Every row gives one point. Each copy is the shape, with its points in the same order, stretched, turned, moved and blurred by noise. Some copies are also mirrored. Which?

Shape (7 x 3):
[[ -5 -32  -2]
 [ 44  -7 -28]
 [ 16  37  13]
 [ 28 -43  -7]
 [-41  32   2]
 [  1 -38   1]
 [-47   3   4]]
Copy 1:
[[-17 -35   7]
 [ 11 -41 -53]
 [ 16  28 -31]
 [-27 -50 -24]
 [ 38  24  27]
 [-25 -40   2]
 [ 16   2  42]]
Copy 1 is: mirrored
Copy 2, 7 rows:
[[-19 -11   3]
 [ 15 -23 -40]
 [ 34  28  -7]
 [ -3 -33  -9]
 [ -6  60   3]
 [-15 -20   0]
 [-20  42  13]]
Copy 2 is: only turned

Shape:
[[  8   5   1 -47]
 [  1  -9 -26  11]
 [ -8  12  60 -10]
 [ -7   8 -22  21]
 [ 29  30  30  15]
 [  1  -5 -25 -11]
 [ -2  -7 -23  23]
 [  8   9 -23 -30]
 [ -6  19 -31  21]
 [  2   1  10  27]]
Copy 1 (10 x 4):
[[  9 -15  -8 -47]
 [ 11  14  -7  10]
 [-34 -31  39 -27]
 [ -2  25  -2  11]
 [ -1   4  45 -20]
 [ 10   7 -15  -3]
 [  6  19   0  23]
 [ 16   6 -11 -31]
 [  1  33   0   2]
 [ -9   6  21  11]]
Copy 1 is: only turned
Copy 2 (10 x 4):
[[ -7 -40 -15  -7]
 [  5  17 -11  -8]
 [-11 -30  12  54]
 [ -1  28 -25   2]
 [ 35 -15 -21  55]
 [ -2   1 -18 -17]
 [  4  26 -14  -4]
 [ -3 -16 -30 -16]
 [ -1  31 -42   2]
 [ 10  14  -2  28]]
Copy 2 is: mirrored

Shape, 10 rows:
[[ 32  14 -28  19 -11 -26]
 [  3  14  31 -14 -25  18]
 [-19 -24   3  -3 -16  -5]
 [ 46   4  26   0   0  19]
 [ -5  25 -16   3  37   6]
 [ 14  -6  -4  30 -23  -8]
 [-45 -25  11   3 -16   4]
 [  7   4   9  -2 -15  36]
 [ -7  -3 -10 -24 -18  12]
 [ 42  32 -11  -9  -7  -7]]
Copy 1 (10 x 6):
[[ 20   2 -34 -13 -19 -19]
 [-19  16  35  -7 -20  10]
 [-20 -38  23 -22 -11  -2]
 [ 27  22  24 -10   2   7]
 [-19   4 -22   9  35   0]
 [ 14 -22   1  -7 -31   1]
 [-39 -55  32 -10 -14  13]
 [-11   1  21 -13 -11  32]
 [-27  -3   5 -32 -10  13]
 [ 11  40 -18 -16  -6 -13]]
Copy 1 is: only turned
Copy 2 (10 x 6):
[[ 42  -3 -19   9 -36  -7]
 [ -5   0  45 -33 -11  15]
 [-19 -19  15 -12  -9 -34]
 [ 31 -33  30 -18  -5  34]
 [  2   6 -16  25  27  17]
 [ 21 -23  18   9 -34 -16]
 [-43 -14  30  -2   0 -40]
 [-17 -18  30  -6 -17  28]
 [-26  -3   0 -23 -19   2]
 [ 38   6  -8 -18 -23  29]]
Copy 2 is: only turned
Copy 3:
[[ 11  36 -43  12  22 -11]
 [ 17  25  21 -11 -34   2]
 [-12  -7   2  21 -14   3]
 [ 45   9  -5 -30 -12  14]
 [ -9  22  16 -19  47   0]
 [ 19  16 -20  31   1   7]
 [-25 -11  26  35 -15  11]
 [  9  23  11 -12 -13  31]
 [-22  22  -6 -10 -17  12]
 [ 16  50 -31 -31   7 -10]]
Copy 3 is: only turned
Copy 4:
[[ 23   4  24  41   3  16]
 [ 14 -22   2 -25 -36  -2]
 [-17 -28  18  -6   1  -6]
 [ 60 -24  17  -5 -21  -1]
 [ 23  11 -28   3  26   6]
 [  9 -20  22  32 -12  -9]
 [-32 -27   1 -17   1 -22]
 [ 17 -36 -13  -6 -16   9]
 [ -3 -20   7 -13  -3  21]
 [ 43   6  15   6  -9  29]]
Copy 4 is: mirrored

Shape:
[[  1   1  -5 -12  16   6 -18 -32]
 [ 23  41 -46 -33  -5  39  -1  28]
 [ 42 -10  15  26  19 -26   1  -1]
 [  8 -18  33  39 -18  46 -28 -15]
 [ 23  -2 -32  42 -32  -7  46 -20]
 [ -3  23  21  15  -8  -5 -27  22]
 [-28  35 -31  -6  34  -7   9  28]
 [-13  36  26 -10  27  32  21 -11]
 [-17 -11   9  25  15 -21 -20  28]
 [ 23 -15 -17   9 -39 -26 -18  16]
 [ -3   2 -27 -28  27 -26  48  16]]
Copy 1, 11 rows:
[[ 20 -10 -10   3  30  21 -20  -9]
 [ 32 -18  47  18   3 -30 -41  33]
 [ 33  13 -29   8  -9  20  21  -7]
 [  2 -11   3  53 -15  57 -20 -15]
 [  4   6 -36  53 -16 -38   4 -14]
 [  3  16   5 -13 -24  31 -24  15]
 [  1  32  33 -13  34 -11 -23  34]
 [ 21  32  33  -6  25  17 -33 -32]
 [ -8  13   3  -2  -4  34  12  24]
 [ 11 -24 -28   5 -30  -1  12  25]
 [ 15  16   6 -24  28 -40  28 -10]]
Copy 1 is: mirrored
Copy 2:
[[ 18   2  10  -3  31  -9  11 -21]
 [ 22  60 -55 -12   5   7  36   3]
 [ 44 -25  -1   4  10 -27 -31  23]
 [ 33  -2  34  36 -10 -28  48  19]
 [  1 -29 -40  51 -28  -4   1   3]
 [ 18  31  18 -12 -16 -10  -4  31]
 [-19  42 -21 -23  35   8 -14  25]
 [ 22  43  17  27  35  36  12   9]
 [ -1  -5  16 -26  10 -21 -16  46]
 [ 16 -20 -16 -25 -40 -24  -2  14]
 [  2 -14 -35 -18  33  38 -24  16]]
Copy 2 is: mirrored

Shape, 15 rows:
[[ 27  -5  -4  14 -15  -4 -19   9  -2 -16 -26]
 [ -7  56  21  18   2  -4   6 -32 -10  -8 -40]
 [ -9 -10  -9  -9 -22 -16 -17  10 -26 -11  -3]
 [  3  37 -12  34  22  10  23 -38  -9  -9 -38]
 [ 22  -9  -1  -2  -8 -41 -17  19   4  -2   1]
 [  7  17 -21   3 -10  -8 -27  29  11   2  13]
 [  9  13   6  -5 -12   8   4 -25  11   9  15]
 [-11  24  15  41  15  -4  -4 -18 -45 -26  14]
 [ 19 -15 -16 -15  -4  -6 -33   4  14   5  12]
 [-28  19  10  29  13 -15  14 -23   6 -32 -29]
 [ 13  -7 -15 -18   0 -19  -7  13  -8  36  22]
 [  8   9  12  12 -17   0  30   2   6  22  16]
 [ -3 -11   2  18 -12  -7 -24   3   2  36   8]
 [ -6  24  34  24  30   0  -1 -16 -23 -18 -11]
 [ 22  -1 -22  12 -26 -50 -38  -6   6 -21 -11]]
Copy 1, 15 rows:
[[ 20  -6  -2  23  -8 -11  10   1   3 -18 -35]
 [-19  12  17  21  51 -20  43 -22  -1  10 -27]
 [-17   0 -17  -4 -21 -20  -5   6 -10 -14 -11]
 [  2 -13 -16  13  60 -17  48 -19  -7   6 -22]
 [  8   3  -6   6 -16 -28  -5  35  10   4 -21]
 [  2  16 -32   6   1   3 -26  10  19  -2 -23]
 [  5 -12  -2  -5  11   9   1  -2   3  32   4]
 [  2   9 -10   8  37 -46 -10 -12 -37  -1   7]
 [ 12 -19 -11 -14 -14  -7 -24  14  25   7 -17]
 [-17  -6   4  24  49 -26  40   6  -7 -17   4]
 [  4   6 -31 -31 -20 -15 -13  22  20  33  -5]
 [ 15  17 -17   6   2  11  20  10  -5  33  19]
 [  9   4 -26   3 -18 -20  -7 -13  25  15  11]
 [  9  15  16  -2  47 -39  13  -6 -11  -2  -5]
 [ -7 -28  -6  38 -19 -36 -11  24   5  -4 -35]]
Copy 1 is: mirrored
Copy 2, 15 rows:
[[ 11   2 -33  19  -4  -5   5  11   3 -21 -12]
 [-30   4  24  21 -53 -25   9 -11   4 -12 -31]
 [-19   8 -27  -3  23 -14  16  10 -19 -20  -6]
 [-16 -17   9  32 -49 -12  15 -46   7   0 -10]
 [ 13   8 -22 -15  16 -23   0  13   3 -35  11]
 [  1  29 -29 -15 -11  -2 -13   9 -14 -20  20]
 [  2  30  23  -1  -4  12  22   1   5  -9   7]
 [-20 -16  17  41 -19 -33  19  -2 -39  -4  17]
 [ 21  33 -20 -12  29   8   2  -4  -2 -17  10]
 [-44 -25  13  30 -24 -18  -7 -14  12 -19   1]
 [ 16  26  -8 -43  23 -11  18  -1 -10  -2  17]
 [ -1   5  16 -18 -14   7  29  19   5  -4  24]
 [  5  21  -6  -2  13 -17   6  20   3  24  21]
 [-13 -24  32  26 -19 -19  -3  -3 -22  -3 -12]
 [  4  30 -41  20  10 -39   5  -2  16 -49   6]]
Copy 2 is: mirrored
Copy 3:
[[-10  -3 -28   5 -14  24 -19  -6  -8 -25   4]
 [-28  42  -2   8 -38 -10 -32 -42  25   8  -9]
 [-30 -13  -5 -11  -9  -9 -14   8 -30 -21  -1]
 [ -6  16 -18  40 -28 -11 -21 -39  22   7 -36]
 [ -3  -6 -26 -13   9  -7  -6  -8 -14 -19  34]
 [ 15  -9 -12 -14  12 -13 -37  26   1 -19   8]
 [ 18  -2  33   8 -16  -2  -9  -3  -4  10  13]
 [-31  30  17  53  -4 -21 -44 -27 -25 -19 -13]
 [ 15 -39   2 -13  12  11 -19   1 -16  -9  22]
 [-53  13  -5  35 -10 -15  -2 -19  28  -4  -9]
 [ 25 -18  -5 -18  15 -20 -13   5 -37  16  13]
 [ 22  22  10  17 -16 -15   7  16 -16  17   9]
 [ -3 -16  -6  10 -15  -4 -32  18 -23  26  22]
 [-36  37  10  33   7   2 -29 -37  -4   5  -7]
 [-16 -27 -32  -8 -21 -12 -23 -18   0 -43  39]]
Copy 3 is: mirrored

Shape:
[[  1   3  15   9   2 -53  10  13   4  60   7 -15]
 [  2   8  -6  12  -4   2  -4  17   0  -2  -3   0]
 [ -1 -12  12   8  -6 -24  -4   2  11  -5  -1   1]
 [  9 -40  -6   3  -8   9  -3  16  10   1  -2  -5]
 [  3  -7  -8   7  -8   3  -5  16  -3  32  10  -4]
 [ -3   4  -3  11   3   5   9 -43   8 -10   2  -9]
 [ -2 -14  -2 -32  24   9  -6  15   8   0 -14   5]
 [ -7  10  41   7  20  -8  -7  12   4  41   1  -1]
 [ -7   9  13   9   9  -4   6  -4   8  -9   2  12]
 [  6   3  -3  -2  -9  11  18  13   1  34 -29   9]
 [-11   9  40 -12  -4  -5   4  17  -7  12  12   1]
 [-12 -14   6   4  -2 -15 -12  11 -14   2 -14   5]
 [-28  11  -6   5  -2 -29  13  16  -8  -6   0  -2]
 [-14   2   1  16  -2   8  -7  14   8 -11   2 -37]
 [  9   9   3   8  -8 -16  -4   1  -3  -7  -3  -8]
 [  0  10  28  -5  -3   9  -6 -17   4  -8   5  -3]
 [  9 -17  13  13  28   9  -1  16 -15 -12  -4 -12]]
Copy 1 (17 x 12):
[[ 25  39  22  -5  21 -20 -43   2 -38   0  29 -13]
 [  1   6   0   5  -3  -6   1  17  -4  -3  -5 -11]
 [ 16   4   7  -3  -6 -24 -14  -6   3   0   6  -3]
 [ 22 -26 -12  14 -10  -2 -10  -4 -13   6  -4   0]
 [ 10  11 -13  14   3  -1 -11  13 -29   8   4  -3]
 [ -7  10   1  -4   6  -2  18 -34   9  16 -13 -16]
 [  2 -22  -2   0  24  14 -27  -5  -1   0 -15  21]
 [ -5  26  29  19  14 -13 -35  10  -4  11  20   4]
 [ -3  13  11   3   2  -8   1   1  22   3   4  -4]
 [ 14  16  13   5  -4  32 -16   0 -25  -1  -9   9]
 [-15  13  19  -7  -3 -18 -12   9  -2  14  32  20]
 [  2   4  -2  13  -4 -14 -22  -8 -10 -18   0   9]
 [ -7  10  -7 -20  -2  -4  -8   8   0 -27  17 -12]
 [-21 -14   1   1 -13 -19  -4  12 -12   7  -1 -30]
 [  4  14   9  -7  -5 -21   2   3  -8   0  -7  -3]
 [-10   9  15   1  -5 -16   5 -12  11  27  -5  13]
 [ -5 -21  20  23   7 -17   4  -5 -10  -7   1   0]]
Copy 1 is: mirrored
Copy 2:
[[ -8   6  38  -3  29 -16  22  29 -37  55  -5  -6]
 [ -4  -6 -11   7  -2  -7   8   4   0 -14   0  -6]
 [  9  -7  15 -14  12 -13  16  10  -1 -16  -8  -1]
 [  9 -29  -2 -11   7  12  29  21  -3 -19  24  -5]
 [ -6  -6  -1   4   4  -2  12  17 -15  16  29   6]
 [ 27   5  19  21  14  12  -3 -22   8 -23   8  -6]
 [ -9 -27 -19 -14  11  29  19   2  18  -1  -2 -15]
 [-17   3  30   4  -3  18  -6  26  -9  25 -16   7]
 [ -1   0  12   8  10   7   8  -3  10 -19 -15   9]
 [  5  11 -23  13  12  32  24  20 -14   9   2  -6]
 [-28  19  26  -5 -13  14  12  14  -5   4  -3   5]
 [ -6 -11  -3 -17  10   3   3   5 -20 -14  -9  -6]
 [-26   8   4   3  30 -17  13  -9  -9  -8  -8 -15]
 [-11 -13   9  24  -1 -10  -3  17   4 -27  20 -36]
 [  9   5   5  -3  -3 -14   7  -3  -7 -10  -3 -12]
 [  8  16  20  -1 -18  16  -5  -5  11 -15   0  -1]
 [-10 -40  14   8 -14  14  13   3  -9 -27  -2  -9]]
Copy 2 is: mirrored
Copy 3:
[[ -9  -5  31  23  13 -57  25   7 -12  35  26  17]
 [  5  10   6   1  -4   6   4  13   7   3   3  -4]
 [ 14 -12  19   9  -1  -9  10   5   7 -13   4  17]
 [ 23 -22 -14   8   2  21  21  11   1  -3  18   4]
 [ -6  -1  -1  17   2   2  10   7  -7  25  20   3]
 [ 12  -8   8   9 -18   0   0 -38   2  -1 -28  -7]
 [  3   9 -27 -14  17   6   7 -15  15 -15  23   5]
 [-15  20  17  35   6 -29  18 -14  -9 -10  37   1]
 [ -2  10  18   3  -2   2   9 -13   1 -20  -6   2]
 [ 13  31 -17  -1 -12   0  33 -10  -7  22  12  10]
 [-14   8  22   2 -16 -10   2  -6 -14 -17  41   7]
 [  1   3 -10  13  -2 -15   0  13  -1 -14  10  20]
 [-20  -3  13 -17  -8 -25   2  20   5   0 -10  12]
 [  2 -16   6   4 -21  -4   4  14  20  -4  10 -28]
 [ 17   3  17   2  -8 -11  -5   6   4   1   1   1]
 [  8   7  16  11 -21   3  -7 -30   1 -20  14  -1]
 [ 13  -3 -10  11  13   0   6   8 -15 -26  15 -25]]
Copy 3 is: mirrored

Shape:
[[-14   3  14  16 -12  -3  -1   2  24 -17  12  10]
 [ 29  19   7  15   3 -10  21  18  39 -12  -9 -22]
 [-27  28  -8  -5  -5   7  -1  -1  -4  21   3  11]
 [-37   2  10  -2 -12  25   3   0  36  27 -22   1]
 [-36 -14   4  17  -9 -14   4 -28   6  19  -8  -2]
 [ -6   5   4  -1 -13 -20   9 -16 -34 -24 -42   9]
 [  4  -9  15  32  -7  -2 -20  15   9   3 -12  18]
 [-26   0  -6   7   3  13   5  16  10  -4 -23   1]
 [ -7   6   3  -7  17  10  15  10  20  21 -15   5]
 [ -2   7  -2  -8   4   4 -15  -6  37  34 -13  16]
 [ 10  -5   0  20  -2  -5  32 -28   9 -24 -17  -3]
 [-23  14 -32   1 -12 -14   5 -18  -3  -8 -13   7]
 [ 13  -7 -17 -11 -22  -7 -29   3 -19  19   3   9]
 [-15 -14 -13 -12 -14 -21  27  -8  10  23  -9   6]
 [ -1  44 -10  13 -22  12  11  16   7  -4 -10  10]]
Copy 1, 15 rows:
[[-13  21  15 -13  12   8 -25   2  -8  -4  13 -18]
 [-28  12   5  12 -15  27  10  49   0   8   4  -5]
 [ 10  23  20 -13  23 -15 -19 -19  31  -5  13  22]
 [ 13   0  33   9  16 -10 -57  -7  57   4  -5   8]
 [ 19  -9  38 -13   4  11 -19 -32  24   3  -9  -7]
 [ 49   6 -13 -16 -52  19  -3 -10 -22  -3  16   6]
 [  8  -6  12 -10  12  -4 -18   2 -22  23  32   2]
 [  3  -6  -7 -13   6  10 -33   0  26  -4  12   5]
 [ 12  -9  11  14  24   1 -10  11  32  -3   1  10]
 [ 25  10  23  20  29 -16 -15   6  34  32  -6  12]
 [  6   5   0  17 -28  53  -1  -5 -22 -10 -13 -15]
 [ 21  27  -3 -17 -13  24  -8 -21  18   8   8   4]
 [ 26  11  -2   2  -3 -40  21 -14  10  47  26   6]
 [ 35  -2  30  12  -2  12  15 -12  39   9  14 -17]
 [ -2  40  10  -4  -7  11 -24   5   2  -3  36  25]]
Copy 1 is: mirrored
Copy 2, 15 rows:
[[  6   6  25  12  25  10  14  -7  -6  -9 -14  18]
 [ 25   3  23  -6  -4 -25  14  -6 -23  -1 -19  51]
 [  0  -8   9  23 -13   9   5   3  -3  -4   2 -25]
 [  4 -13  16  60  -6 -16  10  -8   0  -1 -10  -5]
 [-11   7  26  37   6  15 -11 -20 -20   7  11   0]
 [-17   1 -32  14  -9  22 -19  -1 -37 -24   3   6]
 [  3  16  -1  25   1  18  -1  19   4  14 -14  23]
 [  8 -21 -10  32   5  -3   2  -1  -2   1  -1   7]
 [  5 -11   4  21 -24 -16   8 -10   3  10  -9  13]
 [-18   7  23  34 -23 -17   9  17   1  12 -17   4]
 [ -9  14  -3   2  16   2  15 -30 -37  -4   5  37]
 [-17  -3   4  17  -1  10   0   6 -29 -17  22  -4]
 [-14  30  -3  10 -21   4 -25  24   5 -14  15 -11]
 [-16  -2  20  27 -33   9  -8 -12 -10 -18  24  14]
 [ 16  -7  -5  21 -16   3  27  16 -20 -16   1   5]]
Copy 2 is: only turned

Shape, 15 rows:
[[ -3  15 -21 -13 -14   8 -35 -17  14  21 -18  -9]
 [-13  21 -22  -7 -49 -16   6  -2  -8   1  26   5]
 [ 23 -27  -3  23  -6  21  12  20 -11  29 -22 -25]
 [-11  21   6  14   3   4  17  -3 -28  25 -21 -14]
 [ 15  -9   4  10 -31 -33 -15 -16   1  20   2 -35]
 [-12  11   1  35 -41  13 -10 -38   5  31   3   8]
 [ 42 -20 -37  -6  13  20 -25   2 -31   4  23  11]
 [  2 -16  16  32   8   7  22   9 -25  -5   3 -11]
 [  1  29 -12  34 -12  -4 -39  22 -16  -3   2   0]
 [ 11  -9  16 -21   3 -20 -41  19  -6  24  -7  13]
 [  4  25  24   1   3  26  13 -24  13  35  10 -17]
 [ 34  -5  17 -17  15  18  11   7  32   9 -42  -9]
 [ -7  25 -14   6  14 -35 -15   8   0   5 -27  -9]
 [-14 -16 -22  -7 -36  25   5   7 -16 -25 -23  -8]
 [-23 -22 -17   3 -32   3  15  28  24 -23 -13 -18]]
Copy 1, 15 rows:
[[ -1  11   3 -32 -11  27 -47 -18  11  15 -23  -1]
 [-30  34  37 -21 -30   2 -10   7  -9   0   1 -30]
 [  4 -26 -48  30 -20  33 -14 -15  -5   6  -7 -25]
 [ 15  12 -15  25  -7 -11  -8 -12   0  32 -16 -20]
 [  4   8   4  16  -7  23 -40   3   6 -19 -31 -43]
 [-36  16  21  29 -30   6 -45 -30   8  14 -27  -3]
 [ 14 -17 -29 -32  -9  15 -30 -38 -48 -34  21 -11]
 [ -6  -7 -29  41   6 -11  18 -22 -12 -11   2 -23]
 [-35  30 -37 -15   4 -11 -36  -4 -21   5 -13 -26]
 [  2 -31  -5 -22  12  -5 -60  22 -15  -3 -13  -1]
 [ 13  25   7  38   0   4 -28 -12  37   7  15   7]
 [ 25  -4 -35   8 -10  34  -9   8  27 -10 -10  35]
 [ 11  17 -24 -27  -9 -22 -19   6  12   0 -42 -24]
 [-25   4  -8 -13  -8  43  24 -17 -28  17 -15 -13]
 [-47   1 -12 -11 -18  33  32   5  15  -4 -16 -28]]
Copy 1 is: only turned
Copy 2:
[[ 25 -28   1  10   1  14  -9  -6  -9  32   1   6]
 [ 41  26 -21 -18 -17  11   4 -43  -3  13  17   5]
 [ 33  15  47  20  19  34   3  18 -12 -24 -23  25]
 [ 15  24  21  21  -8  -7  -5  -5 -39 -25   2  19]
 [ 48   5  44  -8 -16  18 -14 -23   8 -10  17 -14]
 [ 50  -5  13  33 -24  24  21 -13 -19  21  40  16]
 [ 35 -13  18 -33  60 -15   2  -5   9   6 -12  47]
 [ 14  25  21  13  21   9  14   1 -11 -56   9  16]
 [ 48  12 -11  -3  19  -1 -17  26  -7  -4  26   8]
 [-12  -5  34 -39  15  14 -27  11  13  11  19  28]
 [ 14  -6  37  12  -6  19  44  -6 -53   5   4   0]
 [ -5 -24  39  -3 -10  21  21  28  -3  -3 -41  13]
 [ -2  12   8   3  -3 -22 -32  18  18  -7   1 -11]
 [ 32  -8 -27  18   4  33 -12 -21  -1 -24 -13  22]
 [ 18  16 -21  14  -1  58   3 -10  16 -23 -16 -11]]
Copy 2 is: mirrored
Copy 3, 15 rows:
[[-31  32 -12 -41  -3  -6   1 -15  11  -1 -18  10]
 [-34  24  13   8 -31  -8  14  23 -17 -42 -13  27]
 [ 23   3  -9   0  -8  31  20  -2  -4  45 -23   5]
 [ -9  19  -4  11  18   9  27 -35 -14   0 -34  14]
 [  9  32 -15  14 -51   3 -22  -9 -14   1 -30  -3]
 [-21  19  21   0 -38   3   9 -30  29  -7 -19  35]
 [ 12 -27 -34 -36 -12   0  10  15 -11 -13   7  40]
 [ 18 -17  -7  33   6  12  21  -8   2   4 -15  11]
 [-48  -6 -35  21 -15 -13   9   1  -4  -3 -28  31]
 [-24 -14 -20 -19  -5  -3 -42   3 -30   9  -9  13]
 [ 18  47  -3   5  17  14 -13 -28  29  -2  -9  29]
 [ 27  28  -3 -24  31   6 -20  19  17  43 -39   5]
 [-30  17 -23   3  10 -45   8  -7 -23   6 -28  -5]
 [-24  -4   4 -15  -6  28  49  22   6 -15 -24 -11]
 [-26   9   7  14  -9   3  39  37  12  19  -3 -30]]
Copy 3 is: only turned
Copy 4:
[[ 15  24 -29  -9 -20   0  -4  -5   3  26  14  -3]
 [-21  17  -3 -37 -17 -19  27  20   0  12  30  -1]
 [ 12 -47  13  38  -4  15  11 -16  14  25  15  -2]
 [  4  -6   4  11   6  17  58 -13  13  13   4  -9]
 [  1  -6 -17   7 -14 -42  11 -28  18  12  25 -18]
 [-29  -2 -46  -5 -15  17  24 -17 -17  36  33  10]
 [ 21  18  23  29 -18 -14 -27  -5 -24 -19  22  -2]
 [-20 -32  25  21   3  16  27 -26   7  -8  -4 -10]
 [-27  37  -5   9 -41   7  11  11  -1   6 -13 -16]
 [-14  20   9   6  14 -22  -1 -14 -13  33 -17 -19]
 [-16   0 -15   7  28  26  13 -35  27  15  29  14]
 [ 29 -31   5  11   2  16 -16 -51  25  36 -24  27]
 [ 12  25 -12  -1 -18 -19  32   3  10  12 -23  -6]
 [ 12 -33  18 -28 -38  19  11   3   2  11  -3 -24]
 [ -3 -46   1 -22 -32   9   6  16  18  22 -17  -8]]
Copy 4 is: only turned

Shape, 17 rows:
[[-14  -8  15 -25  -7   4  18  -2  11  14 -15  -6]
 [-16   2  22   7  11  20 -11   2  17 -60   0  10]
 [  0  -3 -21  12   9  21  14   1   9 -30 -14   0]
 [ 15  -9  18   3   1   6   7  28  10 -16 -13  20]
 [-14  10  -3 -13  -3  -7 -16  18  18  12  -6  10]
 [-10  -8  11 -17  42   6  10  -1 -12  -3  10 -10]
 [ 21  22   7  -7  21 -11 -11   2 -12  17 -16  18]
 [-12  10  -8   0   4 -43 -20   8   3   5  12  49]
 [ -3  -1  -3   4  33 -41  20   2  -8   5  -2 -17]
 [ -2  -6   3  12  -8   8 -50  -4   6  17  -4  -5]
 [ 15   7  19 -19   4  18  15  -1  18   6  18 -12]
 [-11  -4  22  11  -2  14  14  15  -2  -3 -12  -7]
 [-13   9  21 -17  -8  15  16   6   9   8   1  20]
 [-17   2   9  14  -1   9  20   4  21   5 -11  -4]
 [ -1   4   2  11  -7  11  13  15 -42   4  10 -23]
 [-12  -9 -30   5  -5  17  18   1  15  10  10  13]
 [ -2   8  21  11  -2  15  -1  34  19 -14  16   4]]
Copy 1, 17 rows:
[[ 17  32 -18   7   4 -23 -19   0  -3   5  35 -27]
 [-32 -18 -11 -35 -28  -1  30  17 -36 -13   7  15]
 [ -5 -18   6  27 -29  12  -2  -2 -32  -3   3  24]
 [-15  -7 -23  -4  11   9  13   1 -18 -14  19  -3]
 [  8  -2  -7 -28  -2 -12  -6 -26   2 -18  18 -24]
 [-16  19  40 -14  22 -15 -21  26 -24   3  26   1]
 [ 14  -3  29 -16  22   0  12   0  10 -15  21 -28]
 [-22   2  19 -52 -11  24  13 -27  19 -28   6 -23]
 [-25  19  56   9  20 -10  -9 -14  -3   3  32   6]
 [ 14  -4  -5 -20  17 -34   3 -18  -8 -13 -24 -23]
 [ -3  13 -13   3   7 -25 -17  31   3 -19  35   5]
 [ 11  16 -14  -4  14  -5   5  -3 -24   1  12   9]
 [ 19  23 -25 -24  -5   5  -3   9  -2 -17  26 -11]
 [ 18  16  -8   8  -3  -5  -1 -14 -26 -19  12   9]
 [  8  14   4  -8  18   5 -11   5   5  29   7  30]
 [ 10   8  -5  19 -25  15 -30  -9 -17 -14  -6  16]
 [-16 -10 -27 -32   6  -1  10  -3 -17 -29  14  22]]
Copy 1 is: only turned
Copy 2 (17 x 12):
[[ -1  -6 -10 -11  -5 -20  -9 -10  -5   8  23  12]
 [  4  37 -25 -11  25  36  51 -48   1 -14 -30  14]
 [ 35  -1  -8   0  24  20  17 -12 -11 -15 -20  -9]
 [  2  16 -22  35  18   4  17 -19  -8  12  -3  13]
 [ -7 -17   6  18   6 -16  16 -16  25  11   3  24]
 [-34  12 -21 -24  34  20  -7 -20   0 -10  31 -26]
 [-24 -12   3  27  -8  14   5   9  -6 -21  43   1]
 [-57  -7  -8  44 -15 -28  33 -16  13  -8  -6  -4]
 [-34   5  21  -2  15 -16   0 -13 -10  -6  26 -34]
 [-16 -15  35   1 -29  16   4 -28  26   5 -17  23]
 [ 16  19 -29 -13  12   8   4  16   4  22  12  -5]
 [  0   9   9  -1  21  -3  -5  -8 -20   1  -1  22]
 [ -1   4 -31   4  10 -13   3   6  -5   1  14  23]
 [  9  -5   9  -9  17 -12  10  -2 -22  14  -8  19]
 [  1   8  18   3  23  -3 -44  25  -2 -22   1  -5]
 [ 21 -22 -24   9  11 -10   0  15 -10   7 -24  -2]
 [  6  20 -10  17  42   7  29  -9  18  19 -24  24]]
Copy 2 is: mirrored
